Each point is reached from the start by the listed moves, each made once or not at all, plus a little noise. Is the number of moves made odd or even? Then give how often each move was made.

Moves:
(1): [37.5  2.2  7.5]
(2): [-0.5  6.3 36.5]
Start: [ -2.9   3.6 -15.6]
Points:
[ -1.0   3.2 -14.4] => even (0, 0)
[-2.6 12.9 16.2] => odd (0, 1)

Moves:
(1): [ -7.7 -16.1   4.2  10.3   1.7  -4.8  21.6  10.1  -5.8  -7.7  11.6]
(2): [-10.2  -0.6 -26.6   5.7  -5.5   7.1  17.3   7.4  -9.1  -9.0  -8.9]
(3): [ -2.8  16.1 -20.0  -5.0   9.3 -15.6  -4.6  -5.4  -7.8 -12.3  -2.1]
(4): [  6.2  -2.1  15.2   1.4  -9.0  -3.5 -22.5   0.5   9.6  17.5   8.7]
(5): [  8.2  -8.7  14.5  13.0   0.7  13.9 -14.7  -4.9   6.2  -2.0  -1.7]
(6): [ 14.8  34.1 -11.5 -10.4  12.0   6.3 -12.6  -6.8   4.1   1.3   3.7]
(7): [  1.7  -7.9  17.6  11.2  -7.8 -15.3  11.1   9.4  -1.7   3.1   3.7]
(8): [ 0.9  4.4  8.1 14.9 35.7  8.8 17.6 14.8  6.4  1.5 -1.6]
Start: [  2.7  -1.8   2.6  -5.9   1.0  -6.2  -9.0  -5.7 -19.7  -4.7 -11.3]
Points:
[ -1.7  36.0 -43.5   9.6  55.0  -5.2  29.4  13.8 -31.7 -30.6 -10.4] => odd (1, 1, 1, 0, 0, 1, 0, 1)
[  6.6  32.8 -24.2 -11.5  23.5 -19.8  -4.7  -7.1 -29.2 -24.5   1.9] => odd (1, 0, 1, 0, 0, 1, 0, 0)
[ -3.0  30.9 -49.6  -4.8  18.8 -12.1  14.3  -1.4 -38.8 -33.3  -7.1] => even (1, 1, 1, 0, 0, 1, 0, 0)

Moves:
(1): [-6.6  3.1  3.6  5.3  0.0  3.7 -4.9  9.2  8.7 -2.6 -4.0  5.2 -0.5]
(2): [ -3.3 -12.4 -24.8  10.5  -5.6  15.7  -1.0  -8.7   0.2   2.1   5.1   1.0
  -6.9]
(3): [ 6.9  2.4 -3.4 -2.7 -4.6 -2.4  9.3 -0.8 -2.8 -2.4 14.3 -0.2  0.9]
(4): [  4.5   4.8  18.2 -14.5  11.4  11.1  10.1  -3.1  17.4   8.4   0.9  -5.2
 -11.5]
(5): [ 12.3  -4.1   8.8  -6.9  -3.2  -2.6   1.6   1.2  12.5   1.9  -0.5  -2.6
 -25.0]
(6): [-23.0   3.7  -5.1  16.2  -6.0 -14.7  -7.4 -18.5 -17.2 -19.7   5.5  -2.7
  23.0]
(7): [-9.6 -3.3 -6.3 -1.0 -5.7  2.3  5.2  0.4  4.0  5.5 -9.5 -8.7 22.0]
(8): [  3.3  11.3 -17.5  -4.8   2.9   3.9   6.3  -1.1  -0.3 -13.7 -10.9   7.7
 -14.6]
(9): [ -2.6  -7.5   5.6   6.4 -12.4   3.2   0.9  -2.7 -13.1 -13.7   0.2  -2.8
 -12.3]
(10): [ 22.8  -4.9  12.3  10.0 -16.6   6.2  14.0 -14.6 -12.1  12.6  10.7  -9.0
 -13.9]
(11): [ -2.7 -12.4   1.0  10.9  -8.7  -2.5  -5.2  -1.4  -1.6  -4.0  -5.0  11.7
   2.7]
(12): [-1.3  0.3  7.9 22.1 25.2  2.2  3.3 19.4 20.4 -4.7 -3.3  8.2  6.3]
Start: [-1.4 -0.2 -7.2 -0.2  1.2  8.1 10.3  6.4  2.2  4.9  7.9 -1.8 15.7]
Points:
[  0.8  -6.0 -23.7  29.8 -26.4  28.0  31.3 -31.4  -6.2 -13.7  25.9   8.1
  -5.5] => even (1, 1, 1, 1, 0, 1, 0, 1, 0, 1, 1, 0)
[-36.1   0.0 -28.3  43.1   8.5   0.2  12.8   6.4   6.9 -32.1 -16.5  13.5
  54.9] => odd (0, 0, 0, 0, 0, 1, 1, 1, 0, 0, 1, 1)
[ -9.2 -21.5 -35.0  12.3 -27.2  27.2  22.9  -5.7 -10.4  -4.7  18.4 -13.8
  20.2] => even (0, 1, 1, 0, 0, 0, 1, 0, 1, 0, 0, 0)
[-17.3   5.2  -7.0   2.5 -11.2   5.5  25.1  -8.2  23.2 -22.2  -2.9   2.9
  13.6] => even (1, 0, 1, 1, 1, 1, 1, 1, 0, 0, 1, 0)
[-33.3 -20.1 -36.8  55.3  -3.7   7.0  14.1  -2.0   7.4 -17.9  15.9   9.7
  64.1] => even (0, 1, 1, 0, 0, 1, 1, 0, 0, 0, 1, 1)
[ 10.0 -13.7 -23.6  13.5  12.7  35.9  38.5  11.3  53.2  -1.5   0.6  12.1
 -10.4] => even (0, 1, 1, 1, 1, 0, 1, 1, 0, 0, 1, 1)
[ 22.4 -20.9   8.8  21.9   7.0  43.7  42.4   0.5  45.8  29.2  12.8 -19.7
 -12.4] => even (0, 1, 0, 1, 1, 0, 1, 0, 0, 1, 0, 1)
